Each point is reached from the start by the listed moves, each made once or not at all, plus a little noise. Say if it took an odd or an even number of moves. Then give how often each move was made.

Moves:
(1): +0.61  -0.60  +0.67  -0.19  -0.04  -0.05
(2): -0.03  +0.13  +0.49  +0.13  +0.23  -0.42
(3): -0.54  -0.38  +0.34  +0.03  +0.25  +0.33
Start: +0.12  +0.21  +0.13  +0.15  -0.27  -0.61
Points:
+0.12  +0.23  +0.04  +0.18  -0.31  -0.65 => even (0, 0, 0)
+0.73  -0.38  +0.78  -0.08  -0.36  -0.67 => odd (1, 0, 0)

Moves:
(1): -0.02  -0.24  +0.11  -0.13  -0.34  -0.31  -0.22  -0.27  -0.37  +0.19  +0.20  -0.32  +0.13  -0.03
(2): +0.15  +0.36  +0.33  +0.34  +0.33  -0.09  +0.01  -0.36  +0.05  +0.15  +0.22  +0.11  +0.04  +0.37
(3): +0.01  +0.07  +0.20  -0.06  -0.17  +0.16  +0.21  -0.06  +0.02  -0.01  -0.06  -0.33  +0.07  -0.05
(4): +0.28  +0.03  -0.12  +0.32  -0.23  +0.07  -0.08  +0.05  +0.13  -0.11  +0.00  -0.05  -0.39  -0.28
(5): +0.00  -0.33  +0.16  +0.21  +0.29  +0.08  -0.02  -0.06  -0.16  +0.26  +0.23  -0.14  -0.13  -0.18
(6): +0.20  +0.10  -0.01  -0.05  -0.09  +0.46  -0.32  +0.01  -0.38  +0.14  -0.23  +0.28  +0.12  -0.07
(7): +0.09  -0.13  -0.17  +0.31  -0.01  -0.08  +0.13  -0.17  -0.25  +0.24  -0.16  +0.16  +0.02  +0.03
(8): +0.12  +0.15  +0.20  +0.03  +0.00  -0.27  -0.03  +0.37  -0.14  +0.08  -0.20  +0.03  +0.01  -0.07
(9): +0.56  -0.09  -0.03  -0.07  +0.05  +0.23  +0.15  -0.03  +0.35  +0.30  +0.25  -0.14  +0.23  -0.10
(10): -0.03  -0.13  +0.12  +0.20  -0.15  +0.03  -0.29  +0.07  +0.16  +0.10  -0.20  -0.19  +0.10  +0.31
(11): -0.36  -0.15  +0.01  +0.01  -0.33  +0.17  -0.01  +0.21  +0.27  +0.23  +0.20  +0.24  +0.02  -0.11
(12): +0.08  -0.18  +0.20  +0.12  -0.12  -0.09  +0.09  -0.15  +0.09  -0.20  -0.22  +0.10  +0.27  -0.12
Start: +0.04  -0.12  +0.20  +0.36  +0.20  +0.08  -0.13  +0.41  +0.17  -0.02  -0.18  +0.07  -0.19  +0.30
Points:
+0.60  -0.23  +0.90  +1.16  +0.34  +0.28  +0.30  +0.30  +0.30  +1.20  +0.31  +0.01  +0.06  +0.18 => odd (0, 1, 1, 0, 1, 0, 1, 1, 1, 0, 1, 0)
+1.24  -0.50  +1.19  +1.23  -0.24  +0.60  -0.63  -0.37  +0.05  +0.78  +0.00  -0.58  +0.25  +0.15 => odd (1, 1, 1, 1, 1, 1, 0, 0, 1, 1, 0, 1)
+1.13  -0.07  +1.06  +1.35  +0.36  +0.29  -0.17  +0.40  +0.59  +0.77  +0.07  -0.66  -0.27  +0.31 => odd (0, 1, 1, 1, 1, 0, 0, 1, 1, 1, 0, 0)
-0.02  -0.22  +0.50  +0.22  -0.58  +0.12  -0.72  +0.74  -0.45  +0.64  -0.21  +0.31  +0.09  -0.01 => even (1, 0, 0, 0, 0, 1, 0, 1, 0, 0, 1, 0)
+0.57  +0.18  +0.97  +1.20  +0.42  +0.02  -0.05  +0.33  +0.10  +0.33  +0.03  -0.30  -0.60  +0.08 => odd (0, 1, 1, 1, 1, 0, 0, 1, 0, 0, 0, 0)
+0.64  -0.48  +0.56  +0.74  -0.07  +0.81  -0.06  +0.67  -0.13  +1.20  -0.14  +0.20  +0.14  -0.29 => odd (0, 0, 1, 0, 1, 1, 1, 1, 1, 0, 1, 0)
+0.66  -0.18  +0.70  +1.78  +0.43  -0.21  -0.41  +0.33  -0.01  +0.69  -0.32  +0.01  -0.55  +0.46 => even (0, 1, 0, 1, 1, 0, 1, 1, 0, 1, 0, 0)
+0.83  -0.42  +0.73  +1.20  -0.61  +0.12  +0.16  -0.34  +0.43  +0.74  +0.26  -0.16  +0.19  +0.04 => even (1, 1, 1, 1, 0, 0, 1, 0, 1, 0, 1, 1)

Moves:
(1): -0.08  -0.25  +0.42  +0.27  +0.28  +0.08  +0.25  +0.03  +0.12  +0.06  -0.02  -0.29  +0.36  -0.48  +0.05  +0.19  -0.42  -0.22  -0.31  -0.04  +0.10  +0.04  +0.15  -0.17  -0.08
(2): +0.14  +0.36  -0.19  -0.19  +0.07  +0.43  +0.14  +0.10  +0.10  +0.26  -0.22  -0.18  +0.03  +0.23  -0.16  +0.06  -0.03  -0.13  +0.00  -0.10  -0.18  +0.01  +0.11  +0.11  -0.21
(3): +0.13  +0.48  +0.10  -0.09  +0.00  -0.09  -0.04  -0.11  +0.28  -0.14  +0.18  +0.08  -0.14  -0.24  -0.21  -0.17  -0.24  -0.14  -0.43  +0.06  -0.13  -0.08  +0.09  +0.27  -0.06
(4): +0.03  -0.10  +0.37  +0.08  -0.11  +0.12  +0.28  +0.30  -0.15  +0.23  -0.09  -0.12  +0.18  +0.08  -0.19  +0.39  +0.25  +0.08  -0.21  -0.51  +0.20  -0.32  -0.06  +0.22  -0.02
(5): -0.11  +0.38  +0.41  +0.08  +0.48  +0.20  -0.22  +0.01  -0.41  +0.18  +0.23  -0.16  -0.02  -0.42  +0.07  -0.34  +0.06  -0.04  -0.13  -0.05  -0.20  -0.05  -0.62  +0.08  +0.08
(6): -0.18  -0.32  +0.30  +0.41  -0.43  +0.35  -0.13  -0.26  -0.03  +0.22  +0.09  -0.03  -0.05  -0.29  +0.07  +0.34  -0.01  +0.00  +0.22  +0.32  -0.05  -0.22  +0.06  +0.43  -0.51
(7): -0.08  -0.51  +0.11  -0.17  +0.00  +0.11  +0.05  -0.10  -0.18  -0.19  -0.15  +0.11  -0.40  -0.09  -0.29  -0.02  -0.08  +0.37  +0.10  +0.02  -0.28  +0.39  +0.18  +0.13  +0.18
(8): +0.16  +0.01  +0.22  +0.26  +0.25  -0.19  -0.27  +0.08  +0.12  -0.07  +0.20  +0.11  -0.49  -0.37  +0.34  +0.24  -0.11  -0.38  -0.37  +0.23  +0.72  -0.32  -0.04  +0.58  +0.05
(9): +0.19  -0.08  +0.13  +0.11  +0.12  +0.01  -0.15  +0.12  -0.10  +0.02  +0.23  +0.18  +0.05  -0.33  -0.46  +0.02  +0.14  -0.33  +0.22  +0.14  -0.10  -0.05  +0.02  -0.11  -0.08
(10): -0.24  -0.12  -0.02  -0.32  +0.09  +0.34  +0.17  -0.18  +0.16  +0.38  +0.36  +0.27  +0.23  +0.12  +0.35  -0.09  -0.19  -0.18  -0.22  +0.16  +0.00  +0.11  +0.06  -0.16  +0.10
(11): +0.15  +0.03  -0.27  -0.16  +0.25  -0.12  +0.00  -0.29  +0.08  -0.04  +0.39  -0.12  -0.14  +0.00  +0.04  +0.02  +0.01  +0.01  -0.01  -0.16  -0.30  -0.08  +0.21  +0.07  -0.01
(12): +0.03  +0.35  +0.40  +0.17  -0.13  +0.30  -0.25  +0.01  -0.01  -0.06  +0.46  -0.04  -0.01  +0.04  +0.19  +0.28  -0.24  -0.29  +0.08  +0.03  +0.03  +0.01  -0.09  -0.15  +0.18
(13): -0.11  -0.17  -0.33  +0.34  +0.20  +0.04  +0.17  +0.40  +0.09  -0.33  -0.02  +0.09  +0.30  +0.25  -0.16  -0.12  -0.47  +0.11  +0.06  +0.01  -0.29  +0.08  -0.14  -0.47  +0.19
(14): +0.06  -0.12  -0.03  -0.44  +0.38  -0.17  -0.27  -0.16  -0.29  -0.03  -0.07  +0.26  +0.46  +0.28  +0.10  +0.55  -0.13  +0.07  +0.30  +0.03  +0.19  +0.06  -0.23  +0.41  -0.23
(15): +0.22  +0.10  +0.25  +0.10  +0.26  -0.18  +0.10  +0.28  -0.13  +0.13  +0.02  +0.09  +0.12  +0.21  +0.49  -0.12  -0.06  +0.02  -0.03  +0.11  -0.17  +0.04  -0.24  -0.26  -0.15
(16): -0.49  +0.44  +0.18  +0.26  +0.33  +0.17  -0.28  -0.19  +0.41  +0.11  -0.17  +0.23  +0.07  +0.08  +0.30  +0.39  -0.04  -0.03  -0.05  +0.04  +0.15  -0.11  +0.41  +0.27  -0.21
(17): -0.18  +0.03  -0.15  -0.22  -0.01  -0.15  +0.13  +0.33  +0.02  -0.09  +0.14  -0.11  -0.02  -0.01  -0.20  +0.44  +0.25  -0.17  -0.12  -0.06  +0.03  +0.04  -0.12  -0.04  -0.11
(18): +0.01  -0.22  -0.03  -0.28  +0.09  -0.11  -0.08  +0.10  +0.01  +0.28  +0.14  +0.10  +0.07  -0.12  +0.06  +0.32  +0.01  +0.36  +0.13  +0.04  -0.15  +0.10  -0.16  +0.00  +0.13
(19): -0.05  +0.07  +0.10  +0.08  -0.07  +0.02  +0.03  -0.02  -0.27  +0.23  -0.21  +0.06  +0.14  -0.20  -0.01  +0.03  -0.25  -0.17  +0.08  -0.15  -0.32  -0.02  -0.04  -0.04  -0.01
(20): -0.06  +0.21  +0.07  +0.25  -0.04  -0.28  +0.12  -0.03  +0.01  +0.35  -0.08  -0.23  +0.15  +0.17  +0.02  -0.11  +0.07  -0.03  +0.32  +0.16  -0.17  -0.01  +0.00  +0.21  +0.18
(21): -0.12  +0.25  -0.14  -0.21  +0.10  -0.04  +0.36  -0.09  -0.03  +0.05  +0.33  +0.00  -0.07  -0.10  +0.16  +0.08  -0.03  +0.15  +0.01  +0.11  +0.18  +0.14  +0.10  -0.17  -0.16
(22): -0.21  +0.36  -0.14  -0.41  +0.04  +0.06  -0.20  +0.38  -0.18  -0.30  +0.29  -0.09  -0.09  +0.00  +0.25  -0.01  +0.28  +0.21  +0.01  -0.28  +0.14  +0.19  +0.29  +0.40  -0.14
(23): -0.14  -0.05  -0.28  -0.53  -0.55  +0.45  +0.10  -0.13  -0.30  +0.13  -0.56  -0.16  +0.15  +0.38  -0.27  +0.26  +0.28  +0.24  +0.08  +0.25  -0.27  -0.43  +0.32  +0.18  -0.06
(24): +0.04  -0.06  +0.06  +0.12  +0.23  +0.14  +0.04  -0.18  +0.13  -0.08  -0.21  +0.33  +0.32  +0.01  +0.34  +0.13  +0.13  -0.06  -0.01  +0.12  -0.04  +0.04  -0.05  +0.14  +0.19
Start: -0.08  -0.17  -0.02  -0.49  -0.22  -0.23  -0.19  +0.21  +0.21  +0.16  +0.12  -0.24  -0.11  +0.00  -0.15  -0.12  +0.24  -0.31  +0.32  +0.23  -0.16  -0.51  +0.23  -0.35  -0.02
Points:
-0.81  +0.39  +0.85  -1.03  +1.65  -0.11  -0.65  +0.22  -0.38  +0.35  +0.11  -0.26  +0.35  -0.26  +1.12  +1.54  +0.47  -0.36  +0.11  +0.61  -0.28  -0.72  +0.53  +1.68  -0.38 => odd (1, 0, 0, 0, 1, 0, 1, 1, 0, 0, 1, 0, 0, 1, 1, 1, 1, 0, 0, 1, 0, 1, 1, 1)
+0.35  +1.15  +0.84  -1.10  +0.52  +0.09  -0.49  +0.91  -0.14  +0.32  +2.08  -0.24  -0.28  -0.52  +0.27  +2.02  +0.36  -1.22  -0.02  +0.16  +0.40  -1.10  +0.31  +1.42  -1.50 => odd (0, 1, 1, 1, 0, 1, 0, 1, 1, 0, 1, 1, 0, 1, 1, 0, 1, 0, 0, 0, 1, 1, 0, 0)
+0.04  -0.96  +0.78  +0.15  +0.03  +0.35  +0.12  +1.06  -0.24  +0.85  -0.10  +0.02  -0.21  -0.31  +0.00  +0.99  -0.50  -0.11  +0.28  +0.19  -0.67  -0.79  -0.15  +0.35  -0.36 => odd (0, 1, 0, 1, 0, 1, 1, 1, 0, 0, 0, 0, 1, 0, 1, 0, 0, 1, 1, 0, 0, 0, 0, 0)
-0.79  -0.59  +1.52  -0.04  -0.05  +1.25  -0.17  +0.88  -0.80  +0.67  +0.42  -0.53  +0.91  -0.77  -0.42  +1.21  +0.24  +0.05  +0.88  +0.45  -1.27  -0.74  +0.08  +0.54  +0.18 => odd (1, 0, 0, 1, 1, 1, 1, 0, 1, 0, 0, 1, 1, 0, 0, 0, 0, 1, 0, 1, 0, 1, 1, 1)
-0.17  -0.15  +0.71  -1.53  +1.10  +0.86  -0.31  +0.24  -0.76  +0.27  -0.10  -0.52  +0.25  -0.35  +0.10  +1.37  +0.51  -0.14  -0.21  -0.30  -0.09  -1.00  +0.47  +1.78  -0.23 => odd (1, 1, 0, 1, 1, 0, 1, 1, 0, 0, 1, 0, 0, 1, 0, 0, 0, 0, 0, 0, 0, 1, 1, 1)
-0.71  +1.32  +1.14  -0.66  +2.02  +0.35  -0.70  +0.23  -0.29  +0.52  +1.25  -0.21  +0.23  -1.16  +0.64  +1.82  -0.16  -1.37  +0.38  +0.28  -0.21  -0.25  +0.54  +1.39  -0.40 => even (1, 1, 0, 0, 1, 0, 1, 1, 1, 0, 1, 1, 0, 1, 0, 1, 1, 0, 1, 1, 1, 1, 0, 1)
